Each row of a before or after table is a point. The points were changed in one or more steps. Then noise was added and the rows were shuffled. The steps act on how far a point lies along the listed directions, d1 being the first. What was done? A step turns or swaps two directions, mirrors them in a line or flattens them onto one, adds a multiple of one to another, or multiplies one. Angles are multiples of 10 degrees, from the lower direction toward the higher: turns from -170 to 170, lines from 10 to 170 but not 90. Use the fewest steps. Two steps may share a direction if one is a turn and the other turns, adds or multiplies; they go together, in the order done. Otherwise the lowest direction goes first.
In the rows, zero is written as 128.

Directions:
(1): [ 77 106]
(2): [150  77]
Before (12 x 2):
[[171 102]
 [108  84]
 [158 136]
 [ 79  65]
 [ 85 166]
 [133 121]
 [ 56 120]
 [ 83 106]
 [147  94]
 [ 69 100]
 [186 109]
 [109 193]]
After (12 x 2):
[[137  54]
 [161 149]
 [156  68]
 [ 64 111]
 [156 171]
 [148 186]
 [ 92  86]
 [120 160]
 [149  86]
 [136 133]
 [191  79]
 [172 107]]
Steps: turn d1 and d2 by 90 degrees

Directions:
(1): [190 116 167 150  69 124]
(2): [142 123 143 193 180  83]
(3): [124 217 166 131 132 137]
Before (8 x 6):
[[176  66 137 165 131  86]
 [ 94  20  43 143 167 133]
 [ 85 218 141 131 164 109]
 [ 91 159 105 106 151 142]
 [129 186 141 175 186 104]
 [132 125 138 166 151 131]
 [173 122 161 173  84 109]
 [117 121 103  99 104 165]]
After (8 x 6):
[[ 74 222 113  81 109 207]
 [106  55  83 141 159  79]
 [101 176 126 151 180 131]
 [178 126 155  81  33 151]
 [154  47  89 116 103 132]
 [177  99 151 148  43 128]
 [142  95 127 125  97 158]
 [ 86 132  94 133 185 116]]
Steps: add 0.7 times d2 to d1; turn d2 and d3 by -140 degrees

Directions:
(1): [104 147 180 116 187 169 128 113 199 133 102 191]
(2): [154 156 169 147 168 162 101 155 140  76 136  38]
(3): [137  72 106  25 134 157 124 148 139  86 163 132]
(4): [192 180  71 103 186 142 102 131  85 149  94 150]
(5): [165  55  92 202 131 196 118 135 140 129 132 149]
Before (14 x 12):
[[132 166 145 199 183 152  92 111 136 154  82 122]
 [174 161 105 142 157 190 114 148 110 136 104 122]
 [125 125 103  67 128 109 135 126 115 146 119 189]
 [126 130 128  78 114 109 124 130 131 133 125 135]
 [ 98 105 134 171 127 142 142 107 174 157 111 184]
 [101 106 112 167 129 167 126  97 166 164 110 202]
 [143 123 140 107 137 110 124 129 130 104 129 114]
 [164 130 115 175 177 182 118 150 146 115 125 120]
 [114 119 113  72 118 129 121 126 132  97 158  85]
 [164 124 109 101 146 137 134 140 124 111 128 126]
 [184 126 115 210 170 207 121 135 154 150  73 157]
 [102 103 131 155 146 152 145  99 181 134  95 219]
 [114  61 105 192 118 142 140 118 167 176 122 201]
 [152 132 146 169 176 210 115 133 146 133 107 161]]
After (14 x 12):
[[129 135 142  85 122 118 117 137 137 119 128 110]
 [160  87  66 177  74 140 132 136  55 152 139 126]
 [143 128 151 109 146 117 121 131 139  97 128 106]
 [146  66  20 170  99 108 143 109 101 221 106 247]
 [112 103 117  86  93  97 139 136 110 126 143 140]
 [156  57  54 220  45 128 155 128  89 176 111 149]
 [114 140 142  68 161 158 112 125 166  90 144  98]
 [139  96  18 160  76 116 127 101  71 191 117 189]
 [167  99   9 148  87  92 138 112  49 158 106 177]
 [113  95 128 165  65 151 148 143 120 128 145 101]
 [155 118  37 157 108 107 132 112  82 185 104 177]
 [128 126 108 214 104 103 106 117  82 154 115  77]
 [133  97 133 113 113 128 148 138 142 104 146 117]
 [142  89  87 180 106 139 139 143 118 131 147 123]]
Steps: multiply d1 by 1.3; turn d1 and d4 by 150 degrees; add -1 times d5 to d2

Directions:
(1): [121 100 120 161 151 162 149 156 247 136 184 153  84 100 138  80 152 135
  86  74 108  88 106  83]
(2): [161 146 173 198 166 214 113 145  69 117 151 172 102 148 120 192  95 136
 165  93 120 134  61 105]
(3): [118  79 158 177 173 144  48  98  93 140 145 116  76 141  86  58 192 135
 108 136 148 174 165 178]
(4): [ 89 197 124 110  71 100 126 119 100  65 150 110  71  92 127  80 148  80
 143  69 129 151  46 159]
(5): [194 205 168 108 108 115 115 146 126 157 122 121 124 230 146  55 158 162
 161  97 132  93 150  89]
(6): [172 170 179 113  92 130 142  68 191 144  84 199 114 117  58 177 176 139
  94 143 152 130 105 176]
Before (13 x 24):
[[133 110 139 143 153 128 108 145 108 138 140 118 124 141 142 130 125 128
  124 138 119 142 137 128]
 [144 123 154 133 159 130 104 153 139 163 140 133 124 167 147  87 152 147
  125 127 134 111 155 106]
 [ 95  90 125 157 141 140 112 145 120 134 142 116 116 115 144 108 123 128
  100 115 130 123 139 116]
 [117  99 127 133 133 116 137 114 158 148 119 122 114 125 113 112 142 133
  101 147 128 123 163 139]
 [117 129 115 140 143 132 129 164 137 132 155 117 147 156 159 126 106 138
  136 113 112 112 147  82]
 [ 88 115 109 146 141 129 113 136 113 101 159 108 111 119 130  90 136 110
  127 112 123 142 123 117]
 [109 143 133 149 116 137  98 117 108  94 146 123  97 113 121 100 143 102
  127 103 124 138  83 157]
 [131 128 148 142 127 149 134 124 141 113 141 131  97  96 122 154 128 119
  127 108 115 121 100 132]
 [140 132 101 123 124 134 185 153 187 125 129 148 152 106 147 170  92 134
  116 125 120  98 103  97]
 [ 97 124 118 157 135 134 117 136 108  97 154 131  94  96 121  92 129 113
  141  86 123 147  81 149]
 [125 108 142 134 155 139 107 119 114 140 127 132 124 140 121 112 135 143
  126 142 137 135 139 122]
 [ 89 129  96  65  90  65 143 106 144 110  98 101 153 102 125 122 126 103
  101 167 148 140 169 163]
 [127 106 128 153 159 148 102 148 114 124 162 103  92 157 149  93 112 132
  145 106 111 131 125 107]]
After (13 x 24):
[[115 156 148 137 124 150 119 116  22  80 108 144 135 116 111 227  70  98
  159 146 143 171  85 166]
 [108  67 105 147 158 139 111 132 148 135 136 114 153 108 136 132 115 128
  104 157 116 120 161 135]
 [138  90 140 147 158 140 101 119 185 145 153 121  83 146 118  71 158 144
  103 121 121 125 155 129]
 [139 149 156 148 127 134 116 118 191 142 149 159 105 144 104 101 175 141
   95 103 128 124 134 121]
 [104  51  99 154 165 133 130 134 175 142 139 136 133  87 116 104 135 139
   98 135 119 124 157 139]
 [110 126 127 164 135 151 143 147 128 119 156 121  83 122 138 111 115 120
  127  91 109 117 100 107]
 [145 157 124 125 108 134 179 127 249 122 146 170 101  96 118 124 145 132
   86  95 129  94  78 118]
 [142 135 158 147 160 150 109 161 156 149 162 138  98 157 149  74 158 141
  125  98 127 108 124  96]
 [ 94  98 135 158 133 142 109 134 160 137 152 132  84 105 126  83 155 132
   83  95 135 115 126 122]
 [132 130 146 125 132 108 105 132 110 132 129 112 114 144 134 103 148 123
  123 136 129 147 142 146]
 [117  99 120 122 129 128 149 136 196 131 143 113 117  86 136 120 131 124
  106 119 109 100 139 111]
 [118 126 133 124 139 122 114 132 106 125 131 112 119 137 133  91 135 132
  137 129 128 131 129 120]
 [103  83 120 163 164 148 111 121 159 130 154 136 108 111 104 107 154 127
   96 126 128 137 142 126]]
Steps: multiply d1 by 2.5; turn d2 and d5 by -160 degrees; turn d4 and d5 by -140 degrees; mirror d3 and d6 in the line at 150 degrees
